Each wall is flat, endless, passes through zero and stands at right angles to its row. A trip goes straight from one point to another. List the walls that it crosses, first one first.

Walls:
(1): 69 -5 21
(2): 54 -13 -9
(3): 59 18 16
(4): 48 -38 3
(5): 0 12 15
(6): 103 -52 -26
Trips:
-36 -7 22 to -66 -17 -1 => 5
47 -33 33 to 30 56 -16 => 4
-101 -23 46 to -46 31 28 => none
-21 48 13 to -25 -50 -27 => 5, 4, 6
19 -25 -6 to -4 -31 -17 => 3, 1
-12 -53 17 to -35 36 -98 => 6, 4

Walls:
(1): -11 30 44 41 -27 5 20 -42
(2): 14 -5 57 3 -60 16 1 1
(3): 26 -58 -40 -46 -30 -25 -6 -71
(4): -41 -33 78 -10 23 -54 -63 10
(5): -12 23 -1 68 6 19 28 32
Trips:
52 -17 85 -17 -82 78 -3 -6 to -5 -46 -10 -87 4 5 -45 -6 => 4, 1, 2
38 -5 58 -23 114 -15 -7 -25 to 74 -62 23 40 -11 -24 -64 -7 => 3, 2
1 -11 -78 -46 -25 53 6 9 to 49 6 -21 -26 46 -12 10 -67 => none
-27 3 27 -16 -49 -29 -22 8 to 57 -2 104 34 56 46 -4 -11 => 3, 5
18 -35 16 54 -9 15 -33 7 to 2 2 -4 -59 23 3 -23 -42 => 3, 5, 1, 2
26 -44 -70 -5 -27 -11 -10 -40 to -46 -17 -40 -54 -94 -12 9 49 => 2
36 52 -72 20 -4 26 39 5 to 95 -22 -8 26 -18 22 9 47 => 2

Walls:
(1): -66 44 60 -27 25 24 -23 80 -32 -5 30 35
(2): -6 -19 49 34 41 -54 -26 -9 0 22 -13 42
(3): -16 26 -35 25 -14 -33 20 -30 -51 -58 -7 -3
(4): 0 -15 10 -39 -2 -10 76 -25 59 14 -28 47
(5): -43 10 -41 -19 -60 38 -46 21 -3 -10 -3 -3
(6): 14 -12 46 -67 -46 -31 67 68 -26 -44 -26 -31
(7): 21 7 -27 -3 -52 -51 90 -24 7 -44 -67 15
(8): -19 -60 -27 15 -34 -107 19 -13 -29 3 -30 0
Trips:
38 1 79 -31 22 -13 -17 -8 -20 -27 -3 -47 to -87 36 -19 -6 -79 -69 -83 0 -27 43 -28 -58 => 8, 3, 5, 6
4 57 7 77 58 -56 -36 14 -24 -60 -24 61 to -21 -39 -16 58 19 -57 -5 -21 72 -20 -37 25 => 1, 4
-57 -32 -67 84 -2 17 -35 6 -4 -4 -9 -42 to -32 -45 26 23 12 -66 40 -66 -26 -6 0 28 => 2, 7, 5, 4
10 20 -14 59 12 24 23 12 12 20 -18 63 to -29 50 14 81 67 -18 -39 -21 8 -25 30 -53 => 3, 7, 4

Walls:
(1): -19 -4 -3 -65 -2 56 -46 -6 -45 -39 18 20 -3 -19 26 32 45 98 -19 36
(2): 18 17 -37 28 -76 20 -63 -10 12 21 -43 25 40 19 -54 -40 -10 -8 -59 3
(3): -9 40 -40 -37 -24 -16 -30 -9 -4 18 24 -15 -43 -65 -27 -43 0 -2 41 29
(4): -25 6 -36 -81 -60 51 -45 -30 -1 -30 -7 48 19 -5 55 5 47 -6 -33 -13
(5): -3 8 -45 -37 -13 -26 73 28 42 44 -40 25 -49 -2 33 -28 2 -28 -6 -38
Trips:
-26 -57 50 50 -20 -28 -12 -9 -65 22 -48 55 -27 -15 -28 56 -17 17 -19 -14 to 37 -17 40 33 11 30 2 84 4 -36 -46 19 -6 -21 28 12 5 -62 12 -26 => 1, 2, 5
-102 -49 9 -4 -19 23 -32 -66 -31 77 43 3 -4 -8 -70 -23 -50 11 -5 -4 to 52 -53 45 9 72 4 -5 -20 -43 -7 60 34 -37 46 -48 -65 42 -63 -45 -13 => 1, 3, 2
-29 -86 2 -33 -24 35 -10 39 -34 26 -17 24 25 22 54 -12 -20 -3 41 -10 to -14 -25 14 5 -49 -78 -22 -8 -11 -2 29 4 19 40 -27 16 0 14 -16 -19 => 2, 5, 1, 4
81 -52 -72 6 -31 21 -40 4 2 -85 40 -7 -44 -78 37 18 -5 -22 -50 54 to 19 -38 -17 32 128 -11 -7 -38 66 76 6 -67 -89 -17 -80 68 60 -3 -4 22 => 2, 4, 1
77 -39 35 49 38 6 -113 74 42 -25 -10 -14 66 -29 63 7 -15 -53 69 -17 to -4 -56 13 -40 -17 -50 -33 -35 26 -12 35 -33 105 39 39 -17 12 45 28 80 => 1, 4
